Each point is reached from the start by the listed moves, each made once or not at all, plus a little noise. Say if it took an odd or an even number of moves. Then give how often each move was made.
In the rows, zero is written as 128.

Moves:
(1): [163 147 120]
(2): [104 156 101]
(3): [122 150 169]
Start: [114 133 129]
Points:
[110 156 171] -> odd (0, 0, 1)
[150 153 121] -> odd (1, 0, 0)
[125 181  95] -> even (1, 1, 0)

Moves:
(1): [176 113 140 127 109 129 134 143 126 122]
(2): [144 185 110 128 143 113 121 145 133 100]
(3): [111 143 184 104 140 138 126 145 118 140]
(4): [127 129 164 169 136 112 119 130 125 133]
(5): [151 117 123 123 180 144 120 120 112 125]
(6): [142 146 131 158 125 162 108 114 138 126]
(7): [137 128 108 138 146 130 170 140 136 135]
(8): [128 127 128 137 124 135 111 162 139 124]
Start: [164 124 128 130 116 125 150 117 144  96]
Points:
[222 112 193 110 156 156 127 175 126  93] -> even (1, 0, 1, 0, 1, 0, 0, 1)
[171 157 202 195 146 159 144 169 163 113] -> odd (0, 0, 1, 1, 0, 1, 1, 1)
[176 122 111 153 133 133 173 162 165  98] -> even (0, 0, 0, 0, 0, 0, 1, 1)
[187 137 112 169 134 160 173 114 166 100] -> even (0, 0, 0, 0, 0, 1, 1, 0)

Moves:
(1): [149 141 148 150 136 142 110 129 125 112 122 112]
(2): [125 158 143 117 128 149 126 132 144 114 127 138]
(3): [118 130 134 119 136 126 136 126 130 146 146 120]
(4): [119 129 151 144 120 110 151 114 135 134 122 135]
(5): [118 137 124 146 138 121 117 106 133 142 106 128]
(6): [120 125 124 137 139 144 134 126 116 122 127 128]
(7): [154 142 109 123 145 126 150 131 156 117 131 133]
(8): [117 125 123 139 127 122 122 138 130 118 133 113]
(9): [117 113 143 132 114 132 125 125 148 129 140 135]
(10): [120 139 120 143 122 131 139 107 130 130 141 122]
(11): [126 125 131 140 136 109 113 130 121 116 138 127]
Start: [108 131 122 160 129 105 134 116 121 128 133 132]
Points:
[ 87 144  97 212 148 114 157  81 168 117 142 125] -> even (0, 0, 0, 0, 1, 1, 1, 1, 1, 1, 0)
[ 77 164 156 245 150  70 125  70 130 129 148  94] -> odd (1, 0, 1, 1, 1, 0, 0, 1, 0, 1, 1)
[ 74 152 142 182 124 118 114 104 165 120 127 137] -> even (0, 1, 0, 0, 1, 0, 0, 1, 1, 0, 0)
[ 85 192 165 241 143  92 118  74 145  98 126 111] -> odd (1, 1, 0, 1, 1, 0, 0, 1, 0, 1, 1)
[ 97 172 186 205 111 130 146  83 166 109 150 135] -> odd (1, 1, 0, 1, 0, 0, 0, 0, 1, 1, 0)
[ 82 181 132 199 159  96 183  95 160 102 173 125] -> even (0, 1, 1, 1, 0, 1, 1, 1, 0, 1, 1)
[ 76 171 187 204 115 118 148  92 169 113 168 110] -> odd (1, 1, 1, 1, 0, 0, 0, 1, 1, 1, 0)

Moves:
(1): [125 146 122 108 122 151 130 134 136 139 116 135 134 123 134 126 117 133]
(2): [128 131 135 105 132 121 125 126 122 124 134 140 138 123 137 135 141 136]
(3): [148 122 126 133 108 127 119 121 134 114 115 148  91 134 125 125 132 171]
(4): [143 138 125 127 153 120 129 153 106 153 131 136 141 111 133 126 139 140]
(5): [113 134 130 144 126  94 107 138 124 124 137 136 113 127 141 135 127 121]
(6): [166 127 137 118 133 127 113 105 152 136 127 106 127 151 127 150 154 145]
(7): [135 144 125 128 139 137 124 117 126 132 125 114 126 118 121 117 116 137]
(8): [101 138 119 123 125 138 130 128 132 121 115 111 124 123 126 130 128 127]
(9): [118 132 122 117 117 124 138 114 142 130 121 135 126 124 124 116 126 121]
(10): [135 111 133 117 122 120 128 132 124 135 126 146 135 113 111 127 133 128]
(11): [130 108 134 112 124 160 150 139 104 134 144 136 110 102 119 131 116 127]
(12): [138 123 140 115 128 137 112 125 113 140 120 127 130 124 129 113 145 116]
(13): [122 106 123 119 115 131 120 134 162 118 132 135 115 122 130 120 135 143]
(14): [108 140 133 107 133 120 140 158 136 127 121 102 119 119 120 116 118 123]
(15): [132 123 115 114 137 121 147 130 131 120 115 133 138  93 152 138 105 119]
(16): [124 128 156 118 144 130 126 154 130 127 130 149  95 124 105 120 135 120]
(17): [132 125 101  98 146 139 104 144 132 141 132 120 141 150 143 132 136 130]
(18): [118 115 133 120 131 125 131 108 129 143 122 141 142 121 141 134 118 141]
Start: [144 143 127 119 124 137 118 123 123 128 125 138 124 128 131 125 146 116]
Points:
[146 147 111   7 121 215 102 169 110 165  86 126  79  82 104  86 133 153] -> odd (1, 0, 1, 0, 0, 0, 1, 1, 0, 1, 1, 1, 0, 1, 0, 0, 1, 0)
[120 101 148  46 142 190 132 134 125 143 104 162  81  32 125 105 119 120] -> even (0, 0, 0, 0, 0, 0, 1, 1, 0, 0, 1, 1, 1, 0, 1, 1, 0, 1)
[145 136 147  30 149 133  95 138 153 165 105 115 134  98 151 126 199 164] -> even (0, 1, 0, 1, 0, 1, 0, 1, 0, 0, 0, 1, 1, 1, 0, 0, 0, 1)
[202 121  85  32 162 135  97 128 178 167 109 135 149  83 147 125 167 156] -> even (0, 0, 0, 1, 0, 1, 1, 0, 1, 1, 0, 0, 1, 0, 1, 0, 1, 0)
